Each row of a before or after table is a point. One or more steps were done to the points. Then noise was added and the rows were shuffled. The steps act on columns, c1 being the first. What was done? A step turns or swaps two columns, mirrors them in a line or flattens them onto one, adds a multiple of one to another, or multiplies or shifts one. Angles are multiples of 10 degrees, from the lower column toward the higher: turns from -170 to 170, lines from 10 to 170 but not 90. Use the fewest steps. Two steps may share a column if one is a turn and the other turns, adds or multiplies; they go together, in the order done. Otherwise the lowest column goes first.

Before:
[[ 26 -42  -2]
 [ -3   5 -37]
 [ 14 -34  37]
 [ 35  14  -2]
 [-18 -38 -11]
 [  5   2 -29]
 [-13  -8 -28]
 [-53  -6 -12]
 [ 21  36   8]
 [ 32  27  31]
 [ 33   9   2]
 [ -7  19 -10]]
After:
[[-44   1  13]
 [-40  15  50]
 [-24  26   0]
 [-12 -13 -15]
 [ 25  28  59]
 [ 29 -43 -20]
 [ -5  -4 -60]
 [ 22  43  -4]
 [ -7   5 -48]
 [ 46   4 -19]
 [ 16 -10 -47]
 [-27  22  -1]]
Steps: turn c1 and c2 by 120 degrees; multiply c3 by 1.6

Before (10 x 9):
[[-25 -51 -36 -36 -21  36 -33  11 -11]
 [-28 -49 -15  38  11 -20  33  20 -18]
 [ 28  13  -9  -4 -23  26  18  29   8]
 [-36  -7 -14  -2  12  33 -19 -33  13]
 [ 14 -10  10  23  23 -23   6  -6  28]
 [-25 -18  23  12  20 -27   9 -38 -15]
 [-42 -35  12  21  -1 -25  -4  28 -19]
 [-11  -8 -19  -7  29   2  17  36 -19]
 [  5 -60  25  11 -10  28   9  29  21]
 [ 12   2  26  38  15 -11 -14 -17 -24]]
After:
[[  8  -8  -2  35  12  33 -20 -33  13]
 [  8  -8 -38  10  29   2  17  36 -19]
 [-39   2   2  -5  15 -11 -14 -17 -24]
 [ -8 -19   8  27  21 -27   9 -38 -15]
 [ -1  14  -1 -29 -23  26  18  28   7]
 [-26 -10  38  -9  23 -23   6  -6  28]
 [-33 -49 -33  34  11 -20  34  20 -18]
 [-14 -35  -7  45  -1 -25  -4  29 -19]
 [-11 -60  46  -3 -11  28  10  29  21]
 [ 40 -50 -46  19 -21  36 -34  11 -10]]
Steps: mirror c1 and c4 in the line at 130 degrees; add 1 times c9 to c3
